Each wall is flat, endless, passes through zero and stands at right angles to its row. A trip goes straight from one point to another. List the walls that it crosses, first one first.

Walls:
(1): |  59 | -13 |
(2): | 18 | 24 |
(3): | -14 |  61 |
(4): | -31 | -37 |
(5): | 38 | 10 |
(6): | -18 |  29 |
(7): |  23 | -64 |
Trips:
|  6 | 10 | to |  21 | -35 | => 6, 7, 3, 2, 4
| -5 | 34 | to | 26 | 34 | => 1

Walls:
(1): |  34 |  -8 | -40 | -63 |  54 |   3 |
(2): |  14 | -30 |   8 |  11 | -71 | -59 |
(3): | -21 |  47 |   7 |  16 |  -1 | -12 |
(4): |  61 | -18 |  17 |  84 |  -4 | -26 |
Trips:
|  25 | -67 |   2 |  58 |   7 | -27 | to |  31 | -12 | -31 |  12 |  28 |  46 | => 1, 2
|  37 |   9 |  32 | -24 | -52 |  46 | to |   9 |   5 |  19 | -59 |  36 |  -7 | => 1, 2
| 34 | 50 | 20 | -9 | -9 | 43 | to |  -5 |   0 |  55 | -18 | -22 |  -1 | => 1, 2
| -34 |   1 |  13 |  24 |   7 | -35 | to |  -8 |  -6 |  22 |  27 |  35 | -38 | => none
| -18 |  51 |  33 | -23 |  38 |  10 | to |  42 | -20 |  10 |  -9 |  14 | -68 | => 4, 2, 3

Walls:
(1): |   6 |  -2 |  41 |   1 |  36 |  11 |  55 |  33 |   6 | -19 | -19 |
(2): | -38 | -16 |  27 |   5 | -55 | -54 | -32 |  -7 |  74 |  27 |  -3 |
(3): |  24 |  30 | -16 | -33 |  38 |   3 |  16 | -26 | -28 | -41 |  -1 |
(4): |  26 |  22 | -11 |  -7 |  17 |  22 | -47 |  27 |  22 | -35 |  24 |
(5): | -42 |  22 |  26 |  12 |   0 | -15 | -34 |  17 |   5 | -24 | -31 |
(6): | -12 |  36 |  -8 |   9 | -21 |  -3 | -67 | -13 |  -3 | -12 |  13 |
(7): |  16 | -16 |  -5 | -31 |  -9 |  -6 |  25 | -40 |   4 | -17 | -17 |
Trips:
| -31 | -21 |  21 | -24 | -56 |  30 | -21 |  42 |  35 |  24 |  -6 | to | -12 |  38 | -20 |  23 | -27 |  77 |  -8 | -36 |  29 |  49 |  48 | => 5
|  17 |  18 | -38 | -30 |  43 | -13 | -30 | -10 | -42 |  33 |   4 | to | -24 |  -8 |  -6 |  56 | -13 |  52 |   0 |  29 |  20 | -29 |  10 | => 5, 3, 1
|  34 | -47 | -11 |  27 |  20 | -25 |  41 |  10 | -24 |   5 |  20 | to |  53 |  -1 | -31 |   5 | -28 |  57 |  30 |  35 |  37 |  19 |   4 | => 3, 4, 7
|  26 |   4 |  19 |  21 |  -3 |  50 | -72 | -11 | -18 | -11 |  12 | to | -20 |  43 | -11 | -12 |   2 | -59 |  -5 |   1 | -34 | -29 |  29 | => 3
| -56 |  -4 |  28 | -46 |  32 | -59 | -12 |  25 | -31 |  22 | -11 | to |   5 |  17 | -43 |  10 | -45 |  59 | -25 |  15 |  45 |  31 |   7 | => 6, 1, 4, 5
|  -7 |   9 |  13 | -23 | -15 | -13 |  64 | -17 |  33 | -19 |  19 | to |  14 |  -4 |  43 |   8 | -25 |  69 |  28 |  51 |  33 |  62 | -36 | => 3, 7
| -48 |  58 |  -3 |  28 |  31 |  -6 | -26 |   1 | -48 |   4 | -84 | to |   9 |  11 |  29 | -52 | -44 | -49 | -16 | -18 |  66 |  21 | -11 | => 1, 2, 3, 7
|  10 | -41 | -33 | -29 |  20 | -54 | -27 |  36 |  17 |  23 | -52 | to | -75 | -16 |  43 |  -3 | -67 |  15 | -28 | -51 |  23 | -22 | -34 | => 6
|  19 | -50 | -22 | -42 |  26 |  19 |   2 | -42 | -33 |  36 |  -1 | to | -19 |  16 |  27 |  33 |  61 |   8 |  15 |  39 |  20 | -66 | -20 | => 1, 4, 5, 7

Walls:
(1): |  39 | -24 |  23 | -43 | -43 |  39 |  -4 | -39 |  14 |  -9 |   9 |  25 | -19 | -46 | -10 |  28 |  -5 |  10 |
(2): |  18 |   3 | -13 | -29 | -28 |   1 |  -1 | -65 |   0 | -64 |   6 | -29 |  -2 |  88 | -40 |  16 | -11 | -15 |
(3): | -42 |  17 | -13 | -46 | -16 |  19 |  26 | -14 | -53 |  21 | -41 |   3 |  49 |   6 | -31 |   6 |  45 | -44 |
(4): | -49 | -10 | -31 |  -2 |  23 |   1 |  -6 | -16 | -40 |   5 | -50 |  29 | -13 | -18 |  -5 |  34 | -10 |   0 |
(5): |  77 |  -8 |  -5 |  11 | -44 |  18 |   7 |  29 |  -9 | -46 | -43 |  18 | -47 |   6 |  55 |  16 |  73 | -14 |
(6): | -42 |  17 |  -9 | -24 | -39 | -56 |  26 | -12 |   7 |   1 | -31 |  26 | -37 |  30 |  15 |  36 |   0 |  16 |
(7): | -20 |  -3 | -27 |  -6 | -65 | -10 | -21 |  38 |  20 |  -3 | -19 |  16 |  37 |  23 |  55 | -26 | -62 |  39 |
(8): |  53 |  36 | -21 |   9 |  -2 |   4 |  23 | -40 | -11 | -67 | -25 | -47 |  -9 | -31 |  23 | -40 | -12 |  37 |
Trips:
|  12 | -33 | -54 |  13 |  38 |  17 | -23 | -69 |  20 |  22 | -51 |  19 |  50 |  -4 | -14 |  18 | -29 |  -3 | to |  44 | -33 |  19 | -26 | -42 |  22 |  59 | -27 |  42 |   5 |  -3 |   6 | -49 |  33 | -48 |  36 | -19 |   6 | => 7, 6, 8, 3, 5, 4
|  12 | -30 |   9 |  -2 |  -1 | -72 |   1 | -31 |   6 | -37 | -47 | -19 |  64 | -11 |   9 | -31 | -22 | -18 | to |  33 |  15 |  34 | -27 |  32 | -60 |   0 |  63 | -39 |  11 |   7 | -18 |  46 |  27 |  12 | -40 | -30 |  -2 | => 6, 2, 3, 8
|  21 | -25 |  -2 |  13 | -30 |  12 | -28 | -71 | -47 |  35 |  11 | -67 | -30 |  39 |  12 | -43 |  12 |   3 | to | -14 |  26 | -36 | -33 | -10 | -94 |   7 |  47 |   0 |   1 | -25 | -10 | -24 |   3 |  16 |  -5 |  24 |  53 | => 1, 3, 6, 7, 4, 2
|  56 | -18 | -16 |  -8 | -41 |  15 |   5 |  45 | -10 |  55 |  65 | -14 |   8 |  39 | -54 |  -3 |   5 | -12 | to |  18 | -17 |  -6 | -37 |  28 |  -9 | -61 |  -1 |  -3 |  55 | -18 | -52 |  -7 |  40 |  55 | -22 |  15 |  40 | => 3, 7, 1, 5, 2, 8
| -45 | -48 |  51 |  -4 | -21 |  -8 |  -5 | -43 |  13 | -18 | -17 |  13 |   5 | -26 | -19 |  -6 | -52 | -43 | to |  41 |  11 | -38 |  -3 |  16 | -21 |  44 | -12 | -18 |  63 |  -6 |  42 | -65 |  11 | -20 | -10 | -18 |   7 | => 7, 3, 2, 5
|  49 |   3 | -32 |  33 |  26 |   1 |  13 | -46 | -45 | -36 | -10 | -40 |  44 |  37 |  17 |  11 |  21 |  26 | to |   1 |  15 | -20 | -62 |  -7 | -39 | -35 |  15 | -13 | -12 | -14 | -42 |  23 |  10 |  18 | -31 |  20 |  18 | => 7, 6
